Every row gives one point. The points of each table are mixes of a few directions, plus a little noise. How many directions does each table use, and how many do they share? Where both have some left over, give the other angles between the two spaces (their principal angles), to ten degrees, smallest first.

First, 4 rows:
[[  3   9 -34]
 [  0   4  -5]
 [ 10 -43 -28]
 [-13  31  67]]
Second:
[[ -7  14  31]
 [ -6  15  34]
 [  1  -4  -9]
 [ -3   9  22]
 [ -4   7  17]
 [ 18 -40 -95]]
Directions: first 2, second 1, shared 1

First:
[[-22   6  10   6  -4   9]
 [ 95 -29 -43 -28  15 -40]
 [  9  -3  -4  -4   2  -3]
 [-19   5   9   5  -3   8]
 [-15   5   7   5  -2   7]
 [ 23  -7 -11  -7   3  -9]
 [  4   0  -1  -1   1  -1]
 [-78  23  34  23 -13  32]]
Second (7 x 6):
[[ 22 -15  40  41 -57 -31]
 [ -5 -38   9  10 -24 -12]
 [  0 -10  -3  11 -10   0]
 [  6  35  18 -28  55  11]
 [-13 -19 -35   2   7  19]
 [ -2  14 -28   2  13  18]
 [ -6  35  -2 -38  17  -5]]
Directions: first 1, second 4, shared 0; angles 90

First, 7 rows:
[[-95  12  -1  51  -2 -29 -31   5  39]
 [ 77   3  23 -27   8  19   2 -20 -36]
 [  8  32  56  34  16 -10 -58 -40 -15]
 [ 37   7  21  -6   7   7 -10 -17 -19]
 [-38 -17 -38  -5 -11  -3  29  29  23]
 [ 48 -26 -34 -49  -8  22  53  22 -12]
 [-37 -11 -27   2  -8  -6  16  21  20]]
Second, 10 rows:
[[-12  -7  -8  14  15  16  -1  21   3]
 [-19 -41 -55 -31  64 -26 -16 -34 -39]
 [-25  25 -17  49   0  33   6  52  53]
 [ 22  16  -1 -44 -67 -35  39 -25  20]
 [-19 -40   3  26  59  38 -26  33 -38]
 [ 28 -17  55 -14 -26   9   5   0 -36]
 [ 24  34  23 -13 -44 -24   6 -30  17]
 [-20  53 -22  49  -5  13  -2  26  71]
 [ -7 -13 -34 -25  22 -26  -3 -29 -13]
 [ 29 -10  56 -12 -18   3  -7 -14 -37]]
Directions: first 2, second 4, shared 1; angles 50

First, 11 rows:
[[ 35  31 -18   3   1 -21  13 -16 -11 -22 -65  51]
 [-31 -23 -16 -34 -49  17  23 -19   8 -32  32 -44]
 [  7   5 -27 -13 -35 -11  19  -1   9  37 -31 -11]
 [-11 -10  58 -28  64  41 -33   7  36  -1  91   6]
 [  7   5 -43  71 -37 -47  12   7 -60 -13 -84  -2]
 [-12 -10 -37   5 -55 -14  22  -2 -12  12 -27 -34]
 [ 14  11 -39  50 -33 -42  12  11 -39  22 -83   2]
 [ 14  11  26 -19  40  14 -14  -1  22   5  18  30]
 [ 11  11  58  -4  85  25 -37  -1  10 -41  52  48]
 [ -9 -10  59 -30  66  42 -33   4  33  -9  92   9]
 [-25 -24 -20  -2 -48  -2  13  10   4  43   8 -54]]
Second, 9 rows:
[[-19  -4  10  -8  -5  32 -22 -19  18 -34  37 -48]
 [ 23  37 -31 -44  -3 -42  10 -24 -27  25 -23  91]
 [-40 -41  29  72  39 -27 -38  61 -57  58  59  -9]
 [  2 -52  45  77  29  24  25  67  22  -5 -20 -57]
 [  2  32 -11 -36  -4  10 -29 -40  10 -11  15   9]
 [ 36  34 -22  16  15 -48 -10  16 -21  85 -58  64]
 [ 16   5   9 -36   2  27  30 -23  31 -65 -10  13]
 [-14  -5 -11 -16 -25   8   3 -16   3 -16  13 -22]
 [ -7  -7 -19 -25 -47  18  31 -22  23 -37 -13 -42]]
Directions: first 4, second 5, shared 3; angles 70

First, 9 rows:
[[  1 -24   9 -13 -28   3  36 -17  77  13 -11   5  49  20   0  20  -2  21]
 [-25   0  26  -8 -12  57 -27  43  95  44  13  33 -45  20  55 -36 -67  10]
 [  4   2  -5   2   4  -9   1  -5 -21  -8  -1  -6   3  -5  -8   4  10  -4]
 [  3   8 -19   6   9  -6  -5 -19 -42  -6   7  -1   1  -3 -12  -3  12   4]
 [ 16   4   2   7  16 -44   7   7 -70 -40 -15 -33   5 -27 -30  23  42 -31]
 [  0   8  -6   5   9  -1 -12   1 -28  -4   5  -1 -14  -5  -1  -7   1  -5]
 [  8 -33  16 -16 -33 -14  54 -18  82   2 -22  -6  69  16 -11  37  14  16]
 [ -9  32  -9  16  33  15 -55  27 -75  -2  20   4 -74 -18  15 -37 -17 -20]
 [  1   3 -15   3   2  -1   1 -20 -19   0   6   3   8   3  -8  -1   6   9]]
Second (10 x 18):
[[  3 -26   1 -17  17  24 -76  22  30  28  42  27  41   8  27  -9  -5 -12]
 [  0  18  -2  17   9 -12  52 -25 -42  14 -64  12 -25 -28 -29 -26  -7  32]
 [ -8  -3 -19 -15  -9  22 -30 -18  -2  33  22  27  -9   0  -3   4 -18  39]
 [  1  15  26  16  -7 -28  58  21  -1 -42 -39 -41 -33  -8  -6   9  11 -28]
 [  0  10  18  15  32   3 -37  47 -11 -14   9  -8 -18  -9  31 -33  -3 -51]
 [  2 -28 -20 -30 -18   8   0   8  19  -1   6  12   8  38 -20  54   3  19]
 [  1  17  10  21 -16 -22  57 -53  -1  -1 -25 -19  15 -29 -13 -15  10  20]
 [  0  -2  26   1 -12  -3   1 -19  37  21   1  -2  31 -29  13 -13  -4   9]
 [ -7 -10   4 -24 -52   7  -9 -20  59   0  51 -17  12   9   7  48  -4  21]
 [  8   5 -43  16  57   2 -18  38 -85 -39  -3   5 -20  47  -8 -17  21 -46]]
Directions: first 3, second 6, shared 2; angles 40
